Each row is a point. Each copy is the shape, with its points in the same order, turned, moved and blurred by noise. Say if it was mirrored as well.

Shape (5 x 2):
[[-15  11]
 [-13 -29]
 [-43  41]
 [ 20 -31]
 [-43   7]]
Copy 1 (5 x 2):
[[-21  -2]
 [ -7 -39]
 [-57  18]
 [ 26 -30]
 [-47 -14]]
Copy 1 is: only turned
Copy 2 (5 x 2):
[[-12 -19]
 [-32  15]
 [-17 -57]
 [ -4  34]
 [-39 -29]]
Copy 2 is: mirrored
Copy 3 (5 x 2):
[[  0 -21]
 [ 33   9]
 [ -2 -64]
 [  5  33]
 [ 23 -35]]
Copy 3 is: only turned
Copy 4 (5 x 2):
[[ 20  -2]
 [ -3 -34]
 [ 64   3]
 [-25 -20]
 [ 46 -17]]
Copy 4 is: mirrored

Shape (6 x 2):
[[-17  37]
 [ -9  -8]
 [ -2  -3]
 [ 47 -17]
 [-39  11]
 [ 63 -16]]
Copy 1 (6 x 2):
[[-35 -45]
 [  5 -26]
 [  1 -17]
 [ -9  32]
 [ -1 -61]
 [-23  43]]
Copy 1 is: only turned
Copy 2 (6 x 2):
[[-47  27]
 [ -9  -1]
 [ -8   5]
 [ 41  22]
 [-47 -12]
 [ 52  23]]
Copy 2 is: only turned
Copy 3 (6 x 2):
[[-17 -37]
 [ 21 -19]
 [ 13  -8]
 [  7  39]
 [  8 -59]
 [  0  56]]
Copy 3 is: only turned
Copy 4 (6 x 2):
[[-48   0]
 [ -8  17]
 [-10  10]
 [ 29 -22]
 [-40  32]
 [ 37 -39]]
Copy 4 is: mirrored

Shape (7 x 3):
[[-10  26 -31]
 [  6   5 -27]
 [ 16  11 -36]
 [ 18  19  11]
 [-51  -3  11]
 [-45 -12  85]
 [  6 -30   2]]
Copy 1 (7 x 3):
[[ 31   1 -12]
 [ 15 -18  -8]
 [ 15 -26 -19]
 [-18  10 -10]
 [  8  31  44]
 [-56  62  62]
 [-21 -25  20]]
Copy 1 is: mirrored
Copy 2 (7 x 3):
[[-23  41  -5]
 [-37  16 -17]
 [-49  24 -23]
 [-43  -2  15]
 [ 31  13  10]
 [ 49 -42  58]
 [-13 -22 -26]]
Copy 2 is: mirrored
Copy 3 (7 x 3):
[[ 26  10  14]
 [  7  11 -18]
 [ 26  15 -14]
 [ 17 -30 -19]
 [-27 -14  31]
 [-52 -83  29]
 [-25 -12 -27]]
Copy 3 is: only turned

Shape (8 x 3):
[[-16 -40  47]
 [-48  32  36]
 [ 18 -21 -17]
 [ 13  20 -24]
 [ 23   4 -14]
 [  3  32  14]
 [-45  22  45]
 [-58   2   4]]
Copy 1 (8 x 3):
[[ 37 -50  45]
 [-18   8  60]
 [ 38 -11 -19]
 [  7  22 -29]
 [ 11   2 -26]
 [-21   2   1]
 [-16  -1  61]
 [ 22  24  50]]
Copy 1 is: mirrored
Copy 2 (8 x 3):
[[-18  -3 -55]
 [ 16  60 -27]
 [  1 -34  11]
 [ 29  -3  26]
 [ 24 -21  15]
 [ 40  15  -8]
 [ 11  52 -39]
 [-22  46  -4]]
Copy 2 is: mirrored

Shape (9 x 4):
[[ 49  11 -42   0]
 [-37 -18 -25  57]
 [-10  13  -9 -19]
 [-64 -27   6  38]
 [-45 -28  18  -3]
 [ 67 -14 -17 -14]
 [ 12   2  13  -5]
 [ 52  14 -17 -16]
 [-19   8  36  16]]
Copy 1 (9 x 4):
[[-43   3  14  44]
 [ -5 -80 -10  14]
 [-15  -4   6 -19]
 [ 27 -69  -9 -25]
 [ 40 -35   3 -27]
 [-19  33  18  61]
 [  7   7 -19   1]
 [-28  31   1  40]
 [ 24  -3 -40 -22]]
Copy 1 is: mirrored
Copy 2 (9 x 4):
[[-28 -25 -10  45]
 [-37  -7 -41 -52]
 [-32  21  17   2]
 [-27  12 -23 -77]
 [-18  16  25 -63]
 [  3 -43  19  36]
 [  5   4  13   0]
 [-10 -13   4  41]
 [ 15  29  -5 -35]]
Copy 2 is: mirrored
